Rows are points. The points of each table are mixes of a few directions, plus a little noise. How many directions does each table use, and how many do they share? Where both have some left over, give the other angles between the two spaces (their principal angles), to ten degrees, smallest first.

First, 6 rows:
[[ -4   2]
 [ 48 -28]
 [ 22 -13]
 [-27  16]
 [-36  21]
 [ -3   2]]
Second (5 x 2):
[[  3  -8]
 [  7 -21]
 [  9 -25]
 [  2  -8]
 [-21  60]]
Directions: first 1, second 1, shared 0; angles 40

First, 7 rows:
[[-60  14   8]
 [ 21  -9 -17]
 [ 22 -11 -20]
 [ 28 -10 -15]
 [-30  23  52]
 [  9  -6 -13]
 [ 10   0   5]]
Second (7 x 3):
[[-28  21  -2]
 [ -5 -17  23]
 [ 22 -26  12]
 [ 12   4 -14]
 [-44  37  -8]
 [ 21  16 -33]
 [ 22 -36  23]]
Directions: first 2, second 2, shared 1; angles 60

First, 7 rows:
[[-18  11  -8   1]
 [ -1  12   3  40]
 [-10   5  -6   3]
 [ 21 -24 -14  19]
 [ 43 -58  -6 -54]
 [-11  37  45  -7]
 [-25  15 -13  -4]]
Second, 5 rows:
[[ 32  -3 -13 -17]
 [-60  15  22  33]
 [ 37  15 -19 -14]
 [-24  13   7  15]
 [ 14 -40   4 -17]]
Directions: first 3, second 2, shared 1; angles 90

First (7 x 6):
[[ -7 -23  11  26  -2  -2]
 [ -6 -20  10  23  -1  -1]
 [  2   3  -1  -5   0   1]
 [ 13  45 -22 -51   3   2]
 [ 16  52 -26 -60   4   3]
 [ -4 -15   7  17  -1  -1]
 [-13 -42  21  50  -3  -3]]
Second:
[[ -3 -32  42   0  12  -4]
 [-13 -40  -3 -40 -17 -34]
 [-27  11 -25  32 -20  -1]
 [ 52   3  -4   9  21  19]
 [-25   0 -53  18 -35 -16]
 [ 30  15  -9 -12  11  10]
 [  2  -2  16  37   9  15]
 [ -8  31  28 -28  16  10]
 [ -8  15   8 -17   3   1]]
Directions: first 1, second 4, shared 1

First:
[[ 24 -60   7  25   9 -13 -55  16]
 [ 13 -10   1 -13  -4 -23  -4  21]
 [ -2  10  -3  -9  -3  -5  15   0]
 [-10 -24  -8  39   6  21  -9 -38]
 [  8  38  16 -44   0  -5  -1  41]
 [-18  43  -9 -21 -10   2  48 -15]
 [-13   5  -5  18   2  23   5 -27]]
Second, 7 rows:
[[-12 -20 -23 -27  54  13  40 -11]
 [ 15  -4  24 -13 -33   0 -24 -14]
 [ -9 -12   2 -30 -40  18  -2 -30]
 [-17   5 -25  13  20   1  21  11]
 [ -5  -8  -3  -8 -51 -10 -31  41]
 [ 19  31  17  50  30 -16  -3  -1]
 [ 11   7   7  13  22  -8  -1   5]]
Directions: first 3, second 4, shared 1; angles 70, 90

First, 9 rows:
[[-24 -14   7   0  16   2  16 -18 -11]
 [  0   3  -7  -2  -6   1  -1  11   2]
 [-19 -16   9   8  20 -10   1  -6 -16]
 [-21  -8   2   8  13 -11  -1  10 -22]
 [ 24  13  -2   1 -12  -2 -15  11   8]
 [ 18  27   0   4 -15  -1  -6  10 -14]
 [ -3  -7   6   5  10  -6  -3  -4  -5]
 [ 10  -5  -2 -10  -6  11   5 -14  27]
 [ 16   6 -13 -14 -20  14   3   2  31]]
Second:
[[  2  10  -6  -4 -10   6   4   5   0]
 [ -9   5 -18  -5 -12   1   2  25   1]
 [ 31  14  34   3   6  12   8 -60  -4]
 [ -8 -12  -1   3   7  -7  -5   7   1]
 [ -5  -6  -2   2   4  -4  -3   6   1]
 [ -9  -4 -10  -1  -2  -4  -2  17   1]
 [-10 -22   4   6  18 -13 -10   4   2]
 [  8  15   0  -4 -10   8   6  -5  -1]]
Directions: first 4, second 2, shared 2

First (11 x 11):
[[ 12 -35 -36   3  -6 -17   9 -13   1 -15  -1]
 [  1 -34 -17 -11  -8 -15   3 -23  10 -18  -1]
 [ -5   0 -23 -15  19   5  -9  26   9 -17  -2]
 [  4  -3  10  13 -18   4  -1  -1 -18  12  13]
 [  4  30  28  -6  11  -8 -17  -1   5  19  13]
 [ 10   7  -2  11   4   0  -7  20 -21   1 -15]
 [ 14  10   0  13   6 -10   1   0 -10   8 -13]
 [ -4   8  17 -19   8  -8 -17  -4  11  -2   1]
 [  3  -3 -23  10   4   6  14   7   2  -1   2]
 [-17   2   7  -5  -3  16  11  -3  13  -2   2]
 [-21  17  40   6 -17  26  12  -8  -1  15   0]]
Second:
[[ -3   7  -5   0   8   5   8   2  11   1   1]
 [ -2  -7  -5  -8   2  -4  -1  -4   7  -7  -1]
 [ 10   4  28  17 -22   0 -18   9 -41  14   0]
 [  6  -9  -6   9  -8  -4   7  -9  -4   3   3]
 [ -2  19  -9  12  10  12  20   5  10  11   5]
 [  2 -23 -12  -8  -4 -13   1 -15   8 -12  -1]
 [ -7   9 -18  -5  19   7  18  -1  29  -4   2]
 [-14  14  51 -36   3   1 -60  30 -21 -15 -19]
 [  0   0 -14   4   5   2  14  -5  12   1   3]
 [ 11 -10  -2  18 -16  -4   7  -9 -17   9   6]
 [ -1  -4  -8  -2   3  -2   6  -5   8  -3   1]]
Directions: first 6, second 3, shared 3

First, 9 rows:
[[  8  -1  -9 -43 -42  33  31  51   7 -38  20 -12]
 [  2 -10 -10  23  25   0  20   1  -8   7 -27  19]
 [-25 -30  14  16   3  52   3  -2  18  21 -24  -8]
 [-15  25  11 -31 -38 -21 -37 -38  28   6  51 -26]
 [-22  -8 -17  11  -7  30   2 -12  16  13  -2 -10]
 [-13 -15 -21  27  24 -11  -7  47 -25   4 -12  26]
 [ 33   8  -1  24  37 -26 -44  43 -59 -13  -9  -7]
 [ 28  17  37 -31  -6 -44  10 -27   8 -10   6  11]
 [  6  15  -4   4   6 -13  21 -60  17   9  -5   5]]
Second, 8 rows:
[[ 29  34  18 -35 -41  10 -31   4   1 -13  23 -42]
 [-14  -5  23 -15 -23   4   7  20  26  11 -17  11]
 [ -8  -9   0   5   3   2   9   4   2   9  -6  16]
 [ 29  17 -39  22  40 -14 -21 -40 -42 -35  32 -44]
 [-54 -44  -8  35  54 -40  37   0  45 -22 -60   2]
 [ -6 -13 -15  20  23  -1  12  -7 -14   9  -1  23]
 [ 24  15  -5  -7 -15  23 -11  -4 -33  20  31  17]
 [ -1   5  26 -25 -39  17  -1  23  15  21  -3  16]]
Directions: first 6, second 3, shared 1; angles 30, 80

First, 9 rows:
[[  3  22 -11 -11  -7  -2   1   4   2  20  -1 -26   4  25]
 [ -3  22  -9 -10   2  -6  16  -2  10   4   1 -17 -12 -23]
 [ -1  -2  -3 -13  -2  -6  -5  -5 -13  14   2  -5   0   6]
 [ -5  15  -1  -4   3  -8  10   5  13 -10  -1   1 -13 -28]
 [ 10 -50   9  30   5  26  -6 -18 -22  -4   2  15  20  16]
 [  9 -19  12  25   1  16  -6   1  -7 -13  -1  18  13  26]
 [ -5  31  10  -7   5 -19  14   7   3 -20   1  15 -25 -30]
 [ -8 -12  -4 -18  -4  -9 -20   3  -4  12   0   2   4   5]
 [ -1  -8  -4   6  -2   8  -4   6  16  -1  -3  -3   9   2]]
Second:
[[-10  13  -1 -33  13 -17  -9  -5 -12  -4 -16  -5   0   0]
 [-17  24  -2 -60  23 -31 -16 -10 -22  -7 -29  -9   0   0]
 [  5  -7   0  17  -7   9   4   3   6   2   8   2   0   0]
 [ -9  12  -1 -31  12 -16  -8  -5 -11  -3 -15  -5   0   1]
 [  8 -11   1  28 -11  15   8   4  10   3  14   5   0   0]
 [  4  -6   0  14  -6   8   4   2   5   2   7   2   0   0]
 [  9 -12   1  30 -11  15   8   5  11   3  14   5   0   0]
 [  9 -13   1  34 -13  17   9   6  12   4  16   5   0   0]]
Directions: first 5, second 1, shared 0; angles 40

First, 9 rows:
[[  5   7  -4  13 -11   2   6  -5   0   4   1   6   7  12   1  -9  22  -3]
 [ -8 -13  12 -16  23  -8   1  -9   6 -34  -5  -2  -5 -28 -34 -18 -60  -7]
 [  2   0  -2   7 -10   1  -3   8  -2  17   2   0   9  12  11   5  28   3]
 [  3   7  -3   5  -3   2   4  -7   0  -2   0   3  -2   4   0  -4   4  -2]
 [ -8 -12   7 -19  16  -4 -10   9   1  -5  -2  -9  -8 -18  -1  13 -31   5]
 [ -8 -23   7  -6  -6  -5 -23  41  -3  41   2 -13  19   6  28  29  36  18]
 [  3  -1  -1  12 -10  -1   2   4   1   8   1   4  15  11  -1 -10  24  -1]
 [  8  16  -9  14 -12   6  10 -12  -1   1   2   8  -2  14   4  -6  21  -4]
 [  4  20  -7  -9  13   6  13 -29   0 -30  -2   4 -34 -13  -8  -1 -44  -8]]
Second (8 x 18):
[[  3   4 -13 -16  -9  16  -2  15 -20 -11 -24 -11   9  -8  -6   1 -10 -21]
 [ -3  -5  -5 -29   8  11  -5  13 -16 -25 -25 -14   0 -26 -18   1 -47 -20]
 [ -1  -1   3   4   3  -4   0  -4   5   2   6   3  -2   2   1   0   1   5]
 [ -4  -6   3 -15  11   0  -3   2  -3 -15  -7  -6  -4 -16 -11   0 -32  -5]
 [ -1  -1  -4 -13   2   6  -2   7  -9 -11 -12  -7   1 -11  -7   0 -19 -10]
 [  0   0   7  16   2 -10   2 -10  13  12  18   9  -4  11   8  -1  18  15]
 [  4   6   9  39  -8 -16   6 -17  23  33  34  19  -1  33  23  -1  58  27]
 [  3   4   1  16  -7  -3   3  -5   7  15  11   7   2  16  11   0  29   9]]
Directions: first 3, second 2, shared 1; angles 90

First, 9 rows:
[[  4 -11 -21  -7  -1   5 -31  -2  19  15  25  12 -43  -9  -9   7  -5   0
   16  -7]
 [  2  17 -11 -14   0   4  15   6 -15 -30  11  -5 -12  -1 -11 -46  -7   2
  -17 -19]
 [ -6  23  20  -1 -15   4  27   6 -20 -23 -18   2  42   2   4 -34   6  -1
  -10  -9]
 [ 36   2  19  -2 -24  16 -19   6  36  42   1  14 -13  -9 -17  33  -2  -3
   37  11]
 [-28  10 -19   0 -12   0   8   3  -3 -16 -14  10  23 -11 -14 -34   8   3
   -7 -15]
 [-12  -4  -9   9  24 -13  24   2  -8 -15 -20 -24  19   8  -2   8   3   6
  -26  13]
 [ -8 -12 -11  -8 -13   8 -18  12  15  20   2  18 -23   5   7  14   1   3
    8  11]
 [ -1 -25  10  25  36 -23 -12 -28  -7   8   5 -19   9   1  18  47   1  -6
    2   8]
 [ 12  -1  23   0   5  -2   4  -1 -15  -4   7  -6  -1  12  22   6  -4  -5
   -4   5]]
Second:
[[ -8   8  -6  -2 -10   5  14  -2   4   1 -17  -8  10  12  -2  -1  -4   5
   18  -6]
 [-26   4  11   7  -8 -21  19 -30   2  -8 -21 -16  44  14   5  12   1   4
   25 -29]
 [ 28  -2  -2 -12   9   1 -11  20  17   4  22   1 -39 -11 -23   6   0   3
  -28  15]
 [-15   6  -4   2 -10  -1  17 -10   6   1 -24 -10  23  13  -1   4  -2   5
   23 -11]
 [ 23   6 -37  -9  -6  60 -12  49 -16  17   1  26 -55  -5  11 -42 -11  -7
    0  47]
 [-12  -2 -10   9  -5  22  -5   6 -25   5 -10  17   7  -1  27 -20  -1  -9
   13  14]
 [-14  -5  16   9   4 -19  -3 -22 -13 -11   5  -1  24  -1  14   3   4  -5
    1 -18]
 [  0   8   1  -6  -3   0   8  -8  -7 -11   6  -7  -4   8   3 -15  -7   0
    7 -16]
 [  4 -17  13  10  13 -23 -16   2  24  13   3   3   8 -17 -17  43  17   3
  -29  15]
 [ 18  -5  18  -6  14 -24 -11  -5   9 -12  33  -6 -19 -11 -15  10   3   1
  -31 -12]]
Directions: first 6, second 4, shared 2; angles 50, 60

First:
[[  4   6   2  -1   4   2   1   0   0   6  -3   3   1   4  -1  -1   2  -4
    5  -2  -4   0  -1   4]
 [-21  11  30   8   0  42   3  -6  -8  60  -2  20 -18   2  22 -14   1 -32
   30  -9 -10   9 -11   3]
 [ 12  -2   7   2   3  -1  11   2   4  -4  -8   5   3   5 -17   0  16   4
    3  10 -11   8  -2   7]
 [ 12  -5  15   2 -10 -16  12  -4  11 -28  11  14   1  19 -28  -1  11  17
  -20  34  -8  20  -8  16]
 [-20 -16 -20   2  -9   1 -14   2 -10  -1   8 -21  -2 -27  27   8 -22   4
   -7 -18  22 -17  12 -24]
 [-37 -20  -4   7 -21  15 -14  -3 -12  15  20  -7 -13 -25  39   2 -28  -5
   -7 -12  22  -9   6 -22]
 [ 24  33 -22 -26  15 -53 -20  -8   6 -54  14  -8  15  35 -16   3 -23  16
  -32  14  10 -10  -2  18]
 [  7  -3  -4   1   3  -2   6   3   3  -5  -8  -3   5  -2  -8   2  10   3
    2  -1  -5  -1   3   0]
 [ 19  -3  -3   7  15  13  17  12   3  13 -32  -3   7  -9 -15   2  32  -3
   27 -13 -18  -2   4   0]]
Second:
[[ 16  -6 -17  -1   8  -9   5   9   3 -15 -16 -13  11 -10 -12   8  13  10
    3  -9  -3 -10   8  -5]
 [-28  10  30   2 -14  16  -8 -16  -6  26  28  23 -20  17  21 -14 -23 -17
   -5  15   5  17 -15   8]
 [ 18  -6 -19  -1   9 -11   5  10   4 -17 -18 -15  13 -11 -14   9  15  11
    3 -10  -3 -11   9  -5]
 [-28   9  29   2 -14  16  -8 -16  -6  25  27  23 -19  16  21 -14 -22 -17
   -5  14   5  16 -14   8]
 [ 27  -9 -28  -2  13 -15   8  15   5 -24 -26 -22  19 -16 -20  13  21  16
    5 -14  -5 -16  14  -7]
 [-16   6  17   1  -8  10  -5  -9  -3  15  16  13 -12  10  12  -8 -13 -10
   -3   9   3  10  -9   5]
 [ 32 -11 -33  -2  16 -18   9  18   6 -29 -31 -26  22 -19 -24  16  25  19
    6 -16  -6 -19  16  -9]
 [-25   9  27   2 -13  15  -7 -14  -5  23  25  21 -18  15  19 -13 -20 -15
   -5  13   5  15 -13   7]
 [ 28  -9 -29  -2  14 -16   8  16   6 -25 -28 -23  20 -16 -21  14  22  17
    5 -15  -5 -17  14  -8]
 [-23   8  24   2 -12  13  -7 -13  -5  21  23  19 -16  14  17 -11 -19 -14
   -4  12   4  14 -12   6]]
Directions: first 4, second 1, shared 1

First, 11 rows:
[[-16 -12   7   7  14 -43 -12   1 -36   3  -8 -28  -5  23 -31  19 -30   3
   23 -20 -14 -17  26   8   1  18 -12 -22   6  18 -12  11]
 [ 15   2  13  -3 -15  25   3   5  28   0   3   6  11   2   4 -11  35 -10
  -10  23  37  17 -18 -28  -3 -15  -2   5  -4   0  11 -27]
 [ -2   9 -27  -2  -5 -23   7  12   4   3   6  25   3 -39   7   4 -22 -20
  -16 -16 -35  10  16  22 -14  24 -16  -5  10   0 -20  40]
 [ -1  -8  12  15  12  12  -3 -13 -21 -12  -6 -14 -10  37 -13   5  17   5
  -14   5   2  -4  -7   2  -3 -11   3   6  -3   5  -4  -5]
 [-12   1 -11  -2   3  -7   3  -2   6   0   4   9  -4  -5   6  -2  -9  -3
   -6  -2 -19   1   3  12  -3   5   0   1  -5  -6  -7  13]
 [-26  -4   0  -2   7  -9   5  -9  10   1   3  -8  -2  19   3  -1 -15  12
   14   0  -9  -8   0   6   6   0  14  -2 -17  -4   2  -2]
 [ -9  -1   4   7   0  13   9  -9  13  -7   3   3   2  25   2  -3  18  -3
  -19  10   5   8 -13  -2  -7  -8   7   7 -12   2  -2  -4]
 [ 12  22 -16  -2 -25  -1  25  18  30   3  10  26  32 -39  27   6  -4 -10
   -6 -18   3  20   1   8 -14  16   7   3  18  14   5  19]
 [  4 -13  23  -7   5   5 -19  -3  -7   5  -7 -22  -9  20 -18  -8  12   6
   21  19  29  -9  -4 -27  15 -15  -6  -6  -9  -6  11 -36]
 [-13  -9   5  -2  12  -2  -8 -10  -7   1  -2 -12 -13  16  -6  -4  -7  11
   13   5  -5 -14   0   0  12  -7   5   0 -13  -9   2  -9]
 [ 47  13  -9  -9  -7  31 -10  11 -20   1  -6  16  -6 -58  21  -7   5   8
    0  -6   5  -5  -1   1   9  -7  -1  14  28 -15  13   0]]
Second (11 x 32):
[[  1 -11  10 -23  18 -18  -8   0 -22   0  -1 -10  23  -3  -2  -6  14  -8
   -9  -1 -13   5  -4  17 -29 -11   4 -17   8  13  11   4]
 [ 13   6  16   2  13   5 -21   0 -29 -15   4 -19  11  19  -3   5  11  16
   -2 -15   7 -17  -6  13 -10 -14  23  17  -3  -7   3  -9]
 [ -3  -6   4   5  11  -3   2  -7 -19  -6  -4  -7   1  17  -7   5   8  -1
  -13  -3 -11   1  -1  11 -12  -3   1  -3   5  11  -2   8]
 [  3  24  -6  23 -32  -2   6  18  32   4   7   6  -1  -6   0  17 -29   7
   29 -17  29  -6  15 -22  27  26  -2  13  -4  -4 -10  -5]
 [  2   6 -13  -1 -11 -10  19   7   6   8  -3  11  10 -26  10   8 -18  -4
    9 -14  -8   8  10   6   0  17  -4 -11  20  17   5  18]
 [  7   2 -16   1   3  13  19  -7 -14   0  -8  12  -5 -23  18   3  -7   7
   -6 -10 -22   2   1  19   1   3   6   0  23   9   9  21]
 [  2   2   9  13   5  21 -16  -8  -5 -12   2  -8 -18  28  -7  -3  12  13
   -5   8  12 -15  -9  -8  11 -14   8  23 -20 -22  -9 -17]
 [  7  -2  10 -26   6  -4 -21   7   6   5   7  -4  13 -15   4 -17  10  -1
    8  10   9  -3  -8  -5  -6 -15   6  -1 -11 -18  11 -19]
 [-14  -2   6  12 -11  -4  -6   2  27   2   4  -3 -14  25 -19   0   0  -9
    4  17  20   1   2 -27  14   5 -16   2 -24 -10 -17 -16]
 [-20 -14 -26 -18 -20  -2  28  -1  60  30  -4  37 -22 -45   9 -22 -14 -29
    6  40  -9  28   5 -29  22  15 -40 -28  -3  -4   0   5]
 [  3  -4   7  10  19   4  -2 -12 -41 -16  -6 -15   3  27  -6  10  12   9
  -19 -13 -15  -7  -4  24 -18  -9  13   5  10  13  -1  11]]
Directions: first 6, second 5, shared 3; angles 50, 80

First (8 x 32):
[[ 18   9   7  -2   8  -7 -11  -5   2  17  18  12 -13 -22   1  -2  13  14
   -3   4 -18 -15 -11  -4  28   7   5   8   0  -5  22   5]
 [ -8 -12  -9   0  -6   1  12   7  -2 -11 -13   1   9  11  -4   9 -10 -17
    7   0  21  11  12   2 -23  -8   3  -7  -5   3 -16  -2]
 [  8  -4   6  -5  -4  -8   4  -6  22   0   0  -6  19  11   5  -6 -12   4
  -17 -11 -16  -9  -5   8  20  11 -30  16   7  10 -23 -15]
 [  9  11   4   4   9   0  -3   1  -3   9   7   3 -13 -20   4 -10   9  11
    4   0 -15  -3  -9  -4  18   6   0   3  -3   0  15  -3]
 [-11  -2  -8   6   1   7  10   8  -9  -9 -14  -4  -2   2   0  -2  -4 -10
   12   0  14  15   7  -2 -20  -6   6 -11  -6   3  -6  -3]
 [ -6  -6  -3  -2  -6   1   2  -1   2  -7  -5  -3   8  14  -2   5  -5  -7
   -2   0   9   3   5   3 -12  -4  -1  -2   2   1 -11   1]
 [ -5 -14  -7  -4  -8  -3   7   2   2  -7  -7   4  11  14  -5  14  -9 -14
    0   2  18   4  11   2 -17  -7   3  -3  -2   1 -14   2]
 [ -4  19   8   2   7   9 -20  -6 -15   8  15  -5 -20 -11   2  -9  20  20
    0   6 -12  -6 -10  -4   6   1  13  -4   7 -12  32  14]]
Second, 10 rows:
[[ 13   2  -6   0   5 -10   5  -6   1   4  -1   9  -5   3  -3  16   5  -6
    0   0   3   0  -4   8   6   7  10   5   4  -3  -2  15]
 [  2   5   4  -3   3  -4  -4  -1  -2  -2   7   4  -9   1   1  12   4  -2
   -8  -2   0   0  -3   8   4   0  -5   1   5  -5   8   3]
 [ -3  19   3  14   1  -2 -10   3  -3   0   3  -6  -8  -8  -6  -1  -2   6
    4  -3  -1  -6   6   1   9   1  -9   0  -1   0   6  -8]
 [  0   6  -7   1  -4  -7   2  -2   6  10  -4  -3   3  -2  -7  -4   2   1
    5   4  -2  -5   1   1   1   3   8   1   5   7  -4   7]
 [  1  27  -3  -5   0  -6  -7   1   9  -2   2 -15  -1   3   2 -11   3  -1
   -4  -3  -2  -5  12   1   0  -5 -12  -6   5   7   5   7]
 [ -2 -42  21 -22  -3   6  -2  -3  -2  -4  18  24   2   1  13  17   0   3
  -25   2  -9   3 -22   3   4  -3  -7   8   2 -13   9 -15]
 [-16  15  -7   3  -4  -1   1   3  -5   0  -8 -13  -6   2  -6  -5   5  -3
    7   3   6   7   6   6 -15  -4   7 -10   8   6   2   8]
 [  0  13  -7  13   7  -4   2  -1 -12  -3  -5   1 -15   0  -7  17   5  -6
    8  -1  10   7   0  11  -2   5   9  -2   4  -5   2  10]
 [-12  15 -12  18 -11   3   1   7   8  13 -17 -23  16  -9 -14 -39  -9  11
   26   4  -3 -10  17 -18  -6  -1   7  -5  -8  20 -14  -8]
 [ 17 -60  14 -19   6  24  12  -1   1 -16   5  24  21  10  27  -2 -14  -2
  -12  -5  -3   8 -14 -21  -2  -2  -8   9 -24 -14 -11 -20]]
Directions: first 4, second 6, shared 1; angles 50, 50, 60
